Each row of a before or after table is a point. The points were changed in one or more steps. Then noise was added and the rows were shuffled. The steps act on how far a point lies along the listed directions, d1 being the first. Name the steps. A step turns or swaps two directions, mirrors them in a line or flattens them onto one, adds a multiple of one to another, or multiplies one. Angles are multiples of 10 degrees, from the lower direction toward the higher: turns from -170 to 170, lines from 10 to 170 but not 90. Use the fewest steps. Two steps may share a direction if one is a turn and the other turns, adds or multiplies; they go together, in the order done. Otherwise the lowest direction goes first.
In the rows, 128 means zero.

Directions:
(1): [ 95 164 116]
(2): [136 151 172]
(3): [165 155 107]
Before (13 x 3)
[[117 147 124]
 [119 151 120]
 [ 66 121  82]
 [122 126 153]
 [127 136 149]
 [101 147 151]
 [ 71 171  90]
 [138 129 133]
 [144 135 156]
 [133 123 151]
 [140 142 141]
 [129 148 125]
 [ 69 126  97]]
After (13 x 3)
[[122 133 155]
 [ 52 159  86]
 [145 122 155]
 [ 57 189  85]
 [121 147 117]
 [151 124 144]
 [142 124 136]
 [116 144 123]
 [ 38 165  65]
 [131 144 128]
 [164 113 166]
 [147 115 154]
 [141 113 158]]
Steps: add -1 times d2 to d1; multiply d3 by 0.7

Directions:
(1): [132 101 157 142  70 126]
(2): [119 143 132 162 129 187]
(3): [117 150 103 178 117  93]
(4): [171 164 168 136 137 118]
(5): [148  80 133 161 162 124]
Before (9 x 6)
[[ 96  62 119 124 105 142]
 [142 123 129  98 119 138]
 [ 93  79  89 120 125 142]
 [148 174 141 139 115 181]
 [114  99 107 108 137 136]
 [132 147 115 148 141  83]
 [131 132 123 120  94 119]
 [147  64 135 227 179 117]
 [145 168 124 133 126  97]]
After (9 x 6)
[[144 117 163 107 124 163]
 [173 126 124 126 144  68]
 [133 136 110 154 134 130]
 [101 173 157  46  51 126]
 [165 120 158 126 143 150]
 [ 68 134  77 118 124 132]
 [101 114 106 142 107 134]
 [ 84 103  81 121 109 136]
 [136 128 111 126 156 144]]
Steps: turn d1 and d5 by -160 degrees; turn d2 and d3 by 170 degrees

Directions:
(1): [174 143 108 193 158 122 135 125 163 128 121]
(2): [137 125 133 107 156 202  92 139 156 144 131]
(3): [109 113  81 140 118 109  66 144 122 142  89]
Before (13 x 11)
[[136 128 142 126 148 151 122 143 145 140 135]
 [101 112 134  95  85 138 116 141 101 122 127]
 [113 139 145  99 119 116 153 136 128 120 133]
 [118 112 137 107 104 120 140 122  94 120 135]
 [124 125  81 143 132 138  76 157 128 147 100]
 [119 142 153 105 126 156 166 125 133 112 162]
 [129 133 139 114 149 168 122 130 131 133 141]
 [121 112 115 111 135 149 100 122 117 132 133]
 [106 113 112 134 101  96 128 129 101 122 105]
 [157 142 190 106 154 179 193 141 152 113 165]
 [185 142 127 175 157 143 150 127 160 148 132]
 [172 146 141 138 168 172 164 123 163 122 143]
 [140 132 118 129 139 140 125 129 136 125 119]]
After (13 x 11)
[[138 140 137 133 146 141 145 122 131 127 142]
 [116 143 149 101 124 118 164 135 125 118 141]
 [105 112 125 111  80 113 123 138  98 115 122]
 [186 140 138 159 161 164 151 123 162 150 140]
 [132 148 166 109 128 148 196 118 132 101 178]
 [ 97 107 105 121  99 111 105 133 101 127  97]
 [118 114 140 107 102 123 143 116  95 120 138]
 [141 132 113 132 140 132 126 132 134 126 117]
 [180 154 159 139 171 173 193 120 161 112 162]
 [115 122  58 157 124 118  55 163 128 150  79]
 [123 115 102 133 130 123 107 125 112 130 129]
 [179 156 218 116 157 171 248 127 159  96 189]
 [143 131 142 137 144 132 134 139 142 137 134]]
Steps: flatten d1 and d2 onto the line at 30 degrees; multiply d3 by 1.6

Directions:
(1): [144 126 128 159 164 147 121 164 155 139 168 152 114 140 140 199 173 110]
(2): [149 113 113 148 114 108  53 137  97 144 175 126 167  87 150 113 127 141]
(3): [109 162 134 142  99 180 138 154 106 175 106 111 105  90 138 140 142 184]
Before (8 x 18)
[[108 139 137 120 103 172 158 149 120 157 110 112 107 119 126 153 128 147]
 [110 136 126 109 160 139 176 117 163 114  97 132  90 153 102 148 133 106]
 [108 130 123  78 109 131 186  91 123 108  55 111 113 161 103  75  85 127]
 [127 142 121 144 104 134 109 129 122 142 138 128 124 100 129 121 131 162]
 [114 127 152 110 165 130 194 121 174 122 103 150  96 174 112 136 130  72]
 [ 84 169 131 118  78 166 170 139 104 151  64  98  86 125 126  92 108 187]
 [ 99 128 132 102 134 126 191 102 148  93  74 134 107 159 116  95 104  90]
 [103 160 129 125  92 169 161 152 106 167 103  98 104  82 135 117 116 184]]
After (8 x 18)
[[145 104 109 121 108  78  72 127 105 115 172 114 174  93 144  83  94 123]
 [141 101 122 126 110 120  88 143 112 143 168 118 155 106 140 133 117 121]
 [ 98 157 128 134  81 165 127 133  89 160  87 112 120  76 150  82 117 178]
 [122 148 115 144 126 163 101 153 116 174 126 117 114  75 135 146 144 170]
 [125 118 105 131  80  82  49 121  76 130 145 108 169  99 147  44  89 155]
 [136 116 117 127 124  97 115 107 143 106 147 135 141 135 116 120 120 118]
 [108 136 111  98  65 150 117 115  65 155  76  87 140  87 135  55  83 194]
 [107 160 148 157 117 181 131 170 118 202 125 125 105  81 144 143 149 160]]
Steps: multiply d1 by 1.3; turn d2 and d3 by -120 degrees
